Each point is reached from the start by the listed moves, each made 0, 1 or 2 times, or once backwards (-1), plus a little noise. Is the number of moves made odd or even? Then give how often each move was made.

Moves:
(1): 4.9, -0.6, -2.4, -0.3
(2): -0.3, 4.1, -1.4, -2.6
Start: -1.7, 1.3, 0.1, 0.4
Points:
-1.4, -3.0, 1.3, 2.6 => odd (0, -1)
-2.3, 5.2, -1.4, -2.4 => odd (0, 1)
-6.3, -2.5, 3.9, 3.3 => even (-1, -1)

Moves:
(1): 3.3, -0.9, -0.8, -0.1, -0.3, 0.0, -0.6, -0.2
(2): 0.3, 3.0, -0.8, -0.6, 1.0, -1.0, 0.3, -1.3
(3): 0.5, 0.0, 3.8, 1.2, -0.3, -1.2, 1.2, 0.6
(4): 0.2, 0.2, -0.6, 4.4, 1.1, -0.8, -1.4, -1.9
(5): -0.4, -0.7, -0.2, -1.1, 5.2, 1.3, 1.4, -0.5
(6): 1.0, 1.2, 0.2, 0.5, -0.3, 3.8, 1.5, -0.3
(7): 0.2, -0.5, -1.5, -0.5, -1.6, -1.1, 3.3, -0.1
(8): -0.4, 1.5, -0.6, 0.5, 0.8, -0.6, 0.9, 3.3
Start: 0.0, 0.4, 1.2, 0.3, 0.5, -1.4, 2.0, -1.1
Points:
-3.8, -3.8, -1.4, 2.4, 5.6, 1.8, 0.4, -5.5 => even (-1, -1, -1, 1, 1, 0, 0, -1)
6.1, -2.7, -5.2, 7.5, 9.7, 1.1, 10.3, 0.8 => even (2, -1, 0, 2, 2, 1, 2, 2)
6.4, -2.0, 3.1, -5.7, 4.5, -4.5, 2.6, -3.7 => even (2, 1, 1, -1, 1, -1, 0, -1)
0.4, -2.4, 0.0, -1.6, 3.5, -0.5, 5.9, -4.9 => odd (0, 0, 0, 0, 1, 0, 1, -1)

Moves:
(1): 6.0, 0.6, -1.1, 0.1, 0.8, -0.9, 0.5, 1.1, -0.2, -1.8, -0.2, 0.1, 1.3, 1.0, 0.6, 1.0, -0.3, 0.1, 0.0, 0.1, 0.1
(2): -0.6, 3.2, 0.3, -0.1, 0.4, 0.0, -1.4, -0.4, 0.0, -0.5, -0.4, 0.4, 0.8, 0.1, 0.4, 0.3, 0.6, 0.6, -1.4, 0.1, 0.1
(3): 0.7, -0.6, 5.0, 2.0, 1.1, 0.7, -1.1, 1.0, 0.4, 0.2, -0.5, -0.5, -0.1, -0.2, 0.2, 1.9, 0.5, -1.3, 0.8, 0.8, 0.6
(4): -0.7, 0.5, -1.9, 4.7, 0.8, 2.1, 0.3, -1.2, 0.9, -0.5, 0.2, 0.0, -1.1, 0.0, 0.2, 0.5, -0.5, 0.8, 0.3, -0.1, -0.1
(5): -0.5, -0.7, -0.2, -0.9, 4.9, -1.6, 1.6, 1.1, -0.2, -0.7, 1.0, 1.7, -0.5, 0.6, 0.8, -1.2, -0.9, 0.1, -0.7, 0.1, -0.4
(6): 0.4, -0.7, -0.3, -1.3, 1.1, 3.5, -0.4, 0.3, 0.3, 0.9, -1.3, 0.0, -0.2, 0.6, -0.3, 0.0, -1.8, 0.0, 0.1, -0.2, -0.6
(7): -0.1, 0.8, -0.2, 0.5, 0.2, -0.2, 5.7, 0.0, -0.2, 0.4, -3.0, 0.8, -0.6, 1.2, -0.1, 1.3, -0.1, -0.2, -0.9, 0.2, -0.3
(8): -1.5, 0.5, -0.6, 1.6, -0.8, -1.6, -0.7, 5.4, 0.6, 0.2, -0.8, 0.2, 0.0, -0.5, -1.5, -0.8, -0.4, 0.7, 0.3, -0.4, -1.0
(9): 0.3, -0.3, -0.6, -0.2, 0.6, -0.4, 0.4, -0.6, 4.5, 0.1, 0.0, 0.2, -0.1, -0.9, -0.2, 0.3, -0.2, 0.8, 0.1, 1.1, 0.7
(10): -0.1, 1.9, -0.9, 0.4, 0.8, -1.3, 0.3, 0.6, -0.1, 5.5, 0.9, -0.2, -0.8, 0.7, -0.3, 2.4, -0.8, -0.4, 0.3, -0.7, -1.3
(11): -0.4, 0.9, 1.3, -0.3, -0.6, 1.6, 1.2, 0.5, 0.3, -0.2, 3.0, 0.7, 1.4, 0.9, -1.2, -0.3, -0.9, -0.5, 0.0, 1.1, 0.5
(12): 0.8, -0.2, 0.2, 0.8, -0.3, -0.3, -0.7, 0.3, 0.7, 0.4, 0.1, 4.5, 0.8, -0.8, -0.1, -1.0, -0.3, -1.4, 1.3, -0.6, 0.5
(13): -0.5, -0.1, -0.5, 0.5, 0.9, -0.2, -0.3, -0.2, -0.2, 0.0, -1.2, -0.2, 3.1, 0.3, 0.9, 0.1, -0.4, 0.2, 0.0, 0.6, 0.8
(14): -0.3, 0.7, 0.2, 0.0, 0.4, -0.1, -0.2, -0.5, 0.7, 0.0, -0.4, -0.3, -0.3, 4.5, 0.1, -0.3, 1.5, 0.6, 1.2, -1.5, -0.2
(15): 0.0, 0.1, -0.3, -0.4, -0.9, 0.9, -0.9, 0.7, 1.6, -0.7, -0.3, 1.2, -0.9, 0.4, 5.1, 1.2, -1.2, -0.1, 0.0, -1.3, 0.6
(16): -0.8, 0.2, -0.9, 0.0, 0.6, 0.0, -0.7, 0.1, 0.5, -1.1, 0.3, 0.7, -0.2, 0.1, -1.0, 2.8, 0.3, -0.1, 1.3, -0.1, -0.9
(17): 0.2, 0.3, -0.6, -0.5, 0.2, 0.8, 1.2, 1.0, 0.3, 0.2, 0.1, 0.4, 0.9, -0.3, 0.2, 0.2, 3.3, 0.4, -0.2, -0.2, -0.1
(18): 0.0, -0.1, 0.5, -0.5, -0.6, 0.8, -0.2, -1.0, -0.8, 1.2, -0.1, 0.6, 0.0, 0.9, 0.2, -0.2, -0.8, 4.3, 1.3, 1.6, 0.1
Start: -0.6, -4.1, -0.9, 1.8, 2.0, 1.2, 0.4, -2.0, 0.5, -2.9, -2.0, 1.6, 2.7, 0.3, 0.2, 1.0, 1.8, 0.9, 1.1, 0.9, -1.8
Points:
5.6, 2.4, -9.1, 1.8, 10.3, -13.6, 12.8, 13.9, 8.9, 1.2, -7.5, 3.4, 7.8, 0.6, 2.8, 15.8, -3.0, 3.4, -0.8, 3.5, -4.6 => even (2, 0, 0, -1, 1, -1, 2, 2, 2, 2, 0, -1, 2, -1, 1, 2, 0, 0)
-1.4, -2.1, 8.1, 6.6, 0.1, 15.0, -11.1, -8.4, 12.9, 2.1, -2.2, 11.9, 5.7, -7.6, 7.2, 5.7, 5.2, 7.0, 5.7, 6.3, 3.7 => even (-1, 2, 2, 1, -1, 1, -1, -1, 2, 0, 0, 2, 0, -1, 1, 0, 2, 2)
-0.1, -2.5, -6.9, 0.8, 0.2, 17.0, 6.0, -5.6, -2.2, 4.1, 2.1, 1.8, 7.9, 4.1, -1.1, 3.3, 1.2, 0.9, 2.9, -0.1, -2.7 => even (0, -1, -1, 1, -1, 2, 0, -1, -1, 1, 2, 0, 1, 0, 0, 0, 2, 0)
